Rows are points. Each copy is the shape, with its points in the same order, stretched, turned, moved and blurred by noise. Is it also mirrored, or only turned?
In the rows, 128 means zero.

Shape, 6 rows:
[[140 174]
 [180  55]
 [127 102]
 [ 97 171]
 [121 161]
 [105 155]]
Copy 1:
[[111 163]
 [249 132]
 [166 119]
 [ 73 131]
 [105 145]
 [ 94 132]]
Copy 1 is: only turned
Copy 2 (6 x 2):
[[150 188]
 [ 54 122]
 [110 128]
 [169 161]
 [157 164]
 [160 154]]
Copy 2 is: mirrored
Copy 3 (6 x 2):
[[ 90 126]
 [180 201]
 [159 129]
 [110  84]
 [101 115]
 [123  93]]
Copy 3 is: only turned
Copy 4, 6 rows:
[[ 95 155]
 [182 164]
 [142 136]
 [ 89 124]
 [ 98 138]
 [102 128]]
Copy 4 is: only turned

Shape:
[[107 104  86 121]
 [108 146 122 165]
 [140 106  85 136]
 [101 109 118 111]
 [111  94  86  79]
 [ 81  66 154 160]
 [154  54 143 144]
 [ 85 151 127  69]
 [199 167 122 151]
 [183  66  91 150]]
Copy 1 (10 x 4):
[[125  93  82 138]
 [122 159 131 105]
 [132 129  63 151]
 [115  94 111 148]
 [138  55  80 175]
 [ 30 124 106 125]
 [ 59 155  66 193]
 [159  62 172 152]
 [178 213 116 170]
 [103 160  28 190]]
Copy 1 is: only turned
Copy 2 (10 x 4):
[[150 113 115  96]
 [150 135 157 177]
 [139 107 145 108]
 [130 138 115  97]
 [122 109  87  51]
 [178 185 150 100]
 [125 161 173  63]
 [100 126  73 100]
 [ 82  86 183 153]
 [136 106 170  74]]
Copy 2 is: mirrored
Copy 3, 10 rows:
[[ 98 166 133 163]
 [146 139 123 175]
 [124 176 117 157]
 [ 93 134 139 144]
 [ 73 166 154 144]
 [ 77  95  84 143]
 [ 94 137  73 113]
 [ 96 119 186 137]
 [194 189 130 142]
 [124 195  88 135]]
Copy 3 is: only turned
Copy 4:
[[146 133 112 182]
 [175  76 141 150]
 [142 130  81 164]
 [128 142 139 174]
 [133 180 118 190]
 [ 95  83 160 211]
 [ 64 110  96 152]
 [162 170 171 147]
 [169 106  74  54]
 [104 116  41 147]]
Copy 4 is: only turned

Shape, 12 rows:
[[ 93 106 131 130 145 155 172 154]
 [137 114 204 104  83 141 178 170]
 [147 187 127 186 140  79 141 110]
 [155 162 208 162 186 123 127 178]
 [113 155 154 115 186  70  94 183]
 [130 119 100  97 117 121 193  94]
 [101 136 205 144 102 100 161 155]
 [174 157 100 180 135  87  98 152]
 [181 187 197 122 138 167 168 147]
 [ 91 128 165 150  83 128 104  91]
 [122  95 173 116 162 166  88 105]
 [138  86 143 156 146 102 102 138]]
Copy 1, 12 rows:
[[116 135 115 158  86 168 102 113]
 [126 123 165  90  59 145 159 106]
 [133 209 193 127 162 118  98 142]
 [149 187 194  91  89 136  25 129]
 [151 132 156 133  89  54  22 125]
 [ 99  88 152 178 142 156 170 134]
 [127 158 179  96  87 108 129  77]
 [190 210 153 137 133  99  86 164]
 [ 97 165 185  76  88 161 109 174]
 [136 167 106  87 174 121 154  86]
 [154  94  87  93 158 167  76 119]
 [201 144 134 125 146 125  83 108]]
Copy 1 is: only turned
Copy 2, 12 rows:
[[139 130  85  94 181 152 143  98]
 [164 156 106 114 156  99 232 115]
 [ 72 128 121 157 107  81 101 122]
 [ 86  46 116 156 133 132 184 130]
 [103  50 162 140 183 105 133 164]
 [164 170  85 157 171  81 103  89]
 [115 135  92  79 155  74 195 146]
 [ 89 117 185 179 101 143 113 158]
 [119 103 110 187 105 106 209  45]
 [167 119 104  53 106 106 128 114]
 [199  23 102 111 142 165 118 106]
 [150  77 125 125 143 153 114 186]]
Copy 2 is: only turned
Copy 3, 12 rows:
[[139 127 133 113 156 191 174 112]
 [111 152 154 127 134 118 245 131]
 [ 84 130 184 118 157  83  50  93]
 [151 161 214  67  91  87 122 115]
 [101 117 187  68  33 161  98 123]
 [113 147 125 178 150 175 165  79]
 [ 68 124 201 107 137 130 178 144]
 [102 112 117  65 111  88  59 107]
 [150 220 164 131 126  61 167 118]
 [ 83  94 151 161 155 124 117 174]
 [184 113 156 161  95 142 135 137]
 [137  72 154 100 102 128 119 108]]
Copy 3 is: only turned
Copy 4, 12 rows:
[[169 123  96 122 202 100  84 119]
 [210 193 108 134 207 127 136  98]
 [ 77 107 157 141  97  95 189  60]
 [177 130 102 174 155  71 192  90]
 [129 119  75 124 118  87 189 162]
 [142 156 111 106 116 117  79  81]
 [149 169 142 116 204  82 167 118]
 [ 97  80 128 130  87 154 205  76]
 [182 182  96 213 155 109 138  41]
 [120 138 187 142 155 127 155 142]
 [201 120 137 165 129 111 115 148]
 [163  92 136 101 119 121 167 124]]
Copy 4 is: only turned

Shape:
[[177 107 145  87 147  36 102 103 138]
 [191 130 180 113 132 138 105  96 133]
 [131  93  86 123 130 124 165 164 118]
 [114 191 170 112 131 131 152 165 102]
 [185 123 197  76 152 137 141 103 152]
 [163 115 117  90  92  66 134  99 136]
 [ 95  92  91 110 165 119 164 149 120]
 [108 114  91  88 123 139 101 212  97]
 [153 126 161 149 132 136 137 127 124]
 [195  92  76  97 163 108 153 102 114]
 [ 98 164  97  90  98 113  51  93 147]
 [104  84 107 109 150 140 165 104  65]
 [165 152 219 130  79 132 169 102 135]]
Copy 1 (13 x 9):
[[ 91 124 157 219 212 117 113 137 145]
 [ 96 199 121 181 130 104 128 114 116]
 [141 111 152 132 105 172 104 115 140]
 [160 151  84 113  85 107 139 128 163]
 [108 211 136 178 112  81 114 172 128]
 [115 160 186 182 167 158 111 114 177]
 [134  84 163 116 123 133  90 129 135]
 [154  75  76 134 136 221  43 113 147]
 [119 163 120 133 107 123 150 120 120]
 [116 137 175 210 128 128 127  88 115]
 [142 168 126 133 222 144  76  75 131]
 [ 75 100 157 135  80 107 104  74 159]
 [108 249 150 132  62 102 163 142 167]]
Copy 1 is: only turned
Copy 2:
[[ 99 155  66 155  79  82 106  96 158]
 [167 143  92 165  56 161 146 119 141]
 [ 92 101 119  97 150 123 114 130 149]
 [118 146 171 112  79 117 145 143  70]
 [121 133 126 166  41 166 155 123 143]
 [ 84 142  89 151 117 118  97  85 144]
 [ 73 132 124  95 144 125 137 128 158]
 [125 109 143 134 179  89 137 145 131]
 [155 145 125 113  81 143 122 129 136]
 [104  73  56 108 119 126 136  77 169]
 [120 185  68 187 175 128 143 127 102]
 [111 136 123  70 138 153 184  73 206]
 [137 150 159 149  32 178 118  99 118]]
Copy 2 is: mirrored
Copy 3, 13 rows:
[[163 119 212 196  68 195 101  73 140]
 [ 85 119 180 164  99 153 166 150 143]
 [185  86  97 156 160 129  90 146 131]
 [ 81  92 154 102 163 138 162 113  43]
 [ 80 112 172 175 132 216 186 148 144]
 [189  88 171 188  84 153 133  91 104]
 [186 134  79 131 175 152 101 129 150]
 [189  99 192 116 167 122  85 149 155]
 [ 84 109 128 149 135 120 129 133 121]
 [209 128 129 176 111 180  99 176 133]
 [188 153 191  64  51 108 161  89 150]
 [196 162  92 159 188  89 141 145 125]
 [ 37  65 144 182 140 130 205 109  54]]
Copy 3 is: mirrored
